Each row of a before or after table is a point. The points were changed in one or more steps. Then noise was added and the rows were shuffled. The steps act on columns, c1 being the first. What was done? A step turns or swaps two columns, mirrors them in a line or flattens them onto one, adds a multiple of one to another, or multiplies or shifts one. Angles are multiples of 10 degrees, from the lower column toward the higher: turns from -170 to 170, lines from 10 to 170 but not 90. Use the fewest steps. Two steps may share a column if one is a turn and the other turns, adds or multiplies; they go together, in the order done. Otherwise the lowest column goes first.

Before (14 x 3):
.07,.35,-.26
.21,-.22,.48
.14,-.19,.21
-.08,.25,.17
-.72,.17,-.28
.15,-.06,.08
.11,-.03,-.28
.03,-.23,.24
.24,-.13,.23
.20,-.03,.00
.27,-.14,-.27
.21,-.15,-.27
.20,-.12,.13
-.02,.08,-.04
After (14 x 3):
.37,-.38,-.30
.18,-.01,.19
.26,-.40,-.30
.03,-.01,.26
.10,.11,-.29
.19,.02,.08
-.14,.42,.19
-.96,-.13,-.30
.30,.28,.49
.01,.01,-.04
.28,.00,.02
.23,-.01,.09
.13,-.27,-.28
.34,.08,.25
Steps: multiply c1 by 1.3; add 1 times c3 to c2

Before (10 x 8):
-.14,.04,.10,.10,.30,.25,-.01,-.04
.22,-.57,.39,.19,.24,.42,-.07,-.14
-.15,.12,-.21,.21,-.06,-.29,.01,.09
.36,-.55,.23,-.15,.22,.02,-.19,.00
.37,.03,-.04,.03,.39,-.14,-.62,-.31
.79,.24,.03,-.17,.57,-.10,-.21,-.28
-.43,-.07,-.39,.27,-.45,.11,.27,-.24
-.14,-.07,-.24,.49,.10,-.27,.22,-.25
.31,.02,-.15,-.28,.71,-.23,-.24,-.37
.01,-.20,-.36,.31,.24,.37,.06,.08
After (10 x 8):
-.24,-.53,.03,-.20,-.28,.25,-.18,.03
.21,-.32,-.06,.36,-.01,.28,.05,.17
-.02,.14,-.06,.25,.06,-.20,.00,-.24
-.02,-.56,-.02,.10,-.29,.32,-.06,.37
-.15,-.11,-.10,.52,.01,-.36,.24,.02
-.49,-.26,.01,.05,.29,.01,-.60,.13
-.78,-.29,.04,-.15,.54,.32,-.21,.14
.22,-.20,-.01,.09,.22,.04,-.03,.19
.30,.29,-.07,.34,-.34,-.33,.27,.25
-.49,-.53,.05,-.24,.47,-.12,-.26,.12
Steps: turn c6 and c8 by 140 degrees; turn c1 and c6 by 140 degrees; turn c2 and c5 by 50 degrees; flatten c3 and c4 onto the line at 100 degrees

Before (14 x 11):
.28,.09,.08,-.04,.07,-.37,-.64,.12,.07,.18,-.38
-.39,.38,.23,.34,-.03,.49,-.24,-.01,.00,-.54,-.17
-.20,.32,-.52,.46,-.12,.39,-.14,.00,.07,-.46,.21
.43,.04,.24,-.23,.29,.01,-.21,-.05,.00,.32,-.15
-.47,.01,.03,.22,-.50,.38,-.03,.15,-.08,-.03,.18
-.06,.02,.05,.39,-.07,.03,-.40,-.35,.16,.08,-.21
-.20,.10,-.13,.29,.15,.21,-.60,.07,-.39,-.03,.03
-.70,-.42,.39,-.56,-.30,.08,.00,.56,.68,-.29,.29
.11,-.10,-.16,.23,-.22,.42,-.51,-.13,-.20,-.36,-.23
-.21,-.02,.24,-.49,.13,-.38,-.20,.15,.23,.27,-.53
.27,.15,.03,-.08,-.13,-.13,-.24,.22,-.10,.15,-.50
-.17,-.28,.03,-.28,.20,.12,-.20,.31,.35,.34,-.52
-.16,-.59,.35,-.26,.17,-.45,.17,.44,.21,.06,-.28
-.45,.17,-.35,.13,-.25,.43,-.20,-.39,-.28,-.54,.15
After (14 x 11):
.00,.01,-.30,.23,.18,-.01,-.33,-.09,-.08,-.27,-.06
-.05,.00,-.08,.01,.05,.30,-.28,-.41,.35,-.32,-.19
-.01,.04,-.04,-.05,-.29,-.02,-.30,.50,.20,-.05,-.08
.06,.24,.13,-.28,-.18,-.07,-.59,.13,-.35,.02,.02
-.03,.45,.57,-.32,-.18,-.18,-.07,.29,.09,.33,.06
.01,.50,.43,.13,-.31,-.01,-.03,.37,-.20,.50,.06
-.12,-.06,-.31,.09,-.27,.42,.14,-.79,.80,.35,.11
.00,-.05,-.07,-.06,-.27,-.17,-.16,-.22,-.17,-.14,-.18
-.07,-.63,-.36,-.10,.24,.40,.08,-.50,.24,.03,-.09
-.02,.58,-.12,-.25,-.15,-.21,-.23,.23,.06,.56,-.06
-.02,-.34,-.14,-.04,-.24,-.21,-.58,-.12,.02,-.15,-.13
-.04,-.37,-.26,.28,-.01,-.12,-.23,-.43,.25,-.20,-.20
.05,.36,.21,-.08,-.46,.26,-.33,.26,-.22,.32,-.10
-.01,.34,-.02,-.26,-.43,.09,.24,.02,.00,.04,.06
Steps: flatten c1 and c9 onto the line at 100 degrees; turn c2 and c6 by -70 degrees; turn c3 and c10 by 170 degrees; turn c4 and c8 by 140 degrees; turn c5 and c7 by -30 degrees; multiply c11 by 0.4

Before (12 x 18):
-.04,.25,-.18,-.18,.18,-.04,.28,.05,.13,.58,.26,-.15,.56,.19,-.07,-.27,.26,-.01
.17,.21,-.18,-.28,.25,-.42,.20,-.05,.30,.14,.58,-.13,-.15,-.17,.40,-.55,-.22,-.21
-.07,.18,-.17,-.58,-.42,-.41,.00,.34,-.06,.23,-.36,-.14,-.26,.40,-.14,.26,-.21,-.07
-.36,-.05,-.36,.00,.30,.22,-.02,-.27,-.22,-.46,-.18,-.15,.35,.37,.04,.20,-.20,-.40
.02,-.17,.05,-.59,.07,.03,.50,-.50,-.31,.34,-.28,-.08,.07,.47,-.65,.41,.30,.20
-.56,.22,-.30,-.13,.06,-.03,-.23,.14,-.45,.34,-.10,.43,-.33,.25,-.42,-.02,-.16,.34
-.37,-.17,.30,.30,-.44,.05,.08,.28,.07,.56,-.18,-.01,-.07,.21,.16,.07,.24,.16
.01,-.09,.20,.15,-.15,-.57,-.39,-.56,.37,.26,.36,-.28,.38,.28,.59,.26,-.13,-.43
.04,.12,.00,.34,-.09,-.06,.62,.30,.65,-.04,-.06,.16,-.09,.13,.13,.30,-.01,.23
.26,.12,.01,.10,-.66,-.29,-.03,.00,.29,.44,-.18,.00,.19,.15,-.41,-.07,-.02,-.46
.34,.04,-.35,-.23,.25,.15,.15,-.13,.04,.31,-.05,.40,.04,.28,-.03,-.28,-.18,-.06
-.06,.51,.06,.30,-.20,.25,.31,.37,.10,-.36,-.06,-.24,.20,.11,.47,.00,.03,.36
After (12 x 18):
-.12,-.56,.54,-.49,-.11,.36,-.43,-.32,.34,.01,-.21,-.08,.33,.24,.28,.26,.52,-.13
.02,.35,-.11,.14,-.48,.16,.00,.74,-.04,.10,-.14,.00,-.30,.40,-.18,.27,.43,-.22
.01,-.15,-.10,-.09,.20,.21,.27,.18,.17,.70,.24,-.08,.55,.20,-.19,-.30,-.15,-.24
-.04,-.02,-.39,.04,-.70,.18,-.06,-.11,.24,.51,-.39,.02,.16,.10,-.04,-.04,.22,-.34
.04,.03,.07,-.25,.33,-.25,.17,.24,-.01,.56,-.08,.16,.03,.28,-.36,-.24,.06,-.12
-.05,-.55,.42,-.15,.24,.16,.20,.25,.23,.58,.25,-.01,-.17,-.19,-.06,-.55,.41,-.33
.05,.32,-.65,-.65,.07,.14,.50,.35,-.28,.03,-.12,-.02,.08,.57,-.09,.41,-.25,.31
.01,.27,.49,.46,-.23,-.16,.29,-.12,.13,-.41,.47,-.04,.19,.06,.13,-.05,-.15,-.31
.00,-.05,.11,-.20,.36,-.33,.03,-.02,-.10,-.57,-.36,-.05,.32,.32,-.35,.19,.05,-.17
.05,.27,-.39,.14,.11,-.07,-.16,.19,-.31,.34,.26,.14,-.29,.24,-.35,.04,.13,.02
-.02,.14,.12,.37,-.39,.06,.11,-.21,.09,.54,-.05,-.04,-.05,.22,.34,.03,-.14,.19
-.13,.17,.12,.35,-.11,.03,.62,-.24,.64,-.34,.18,.04,-.11,.09,.06,.35,-.02,-.04
Steps: flatten c1 and c9 onto the line at 100 degrees; turn c2 and c18 by -60 degrees; turn c2 and c11 by 60 degrees; mirror c3 and c15 in the line at 50 degrees; turn c4 and c8 by -70 degrees; turn c6 and c17 by -140 degrees; add -0.7 times c16 to c10; multiply c12 by 0.4
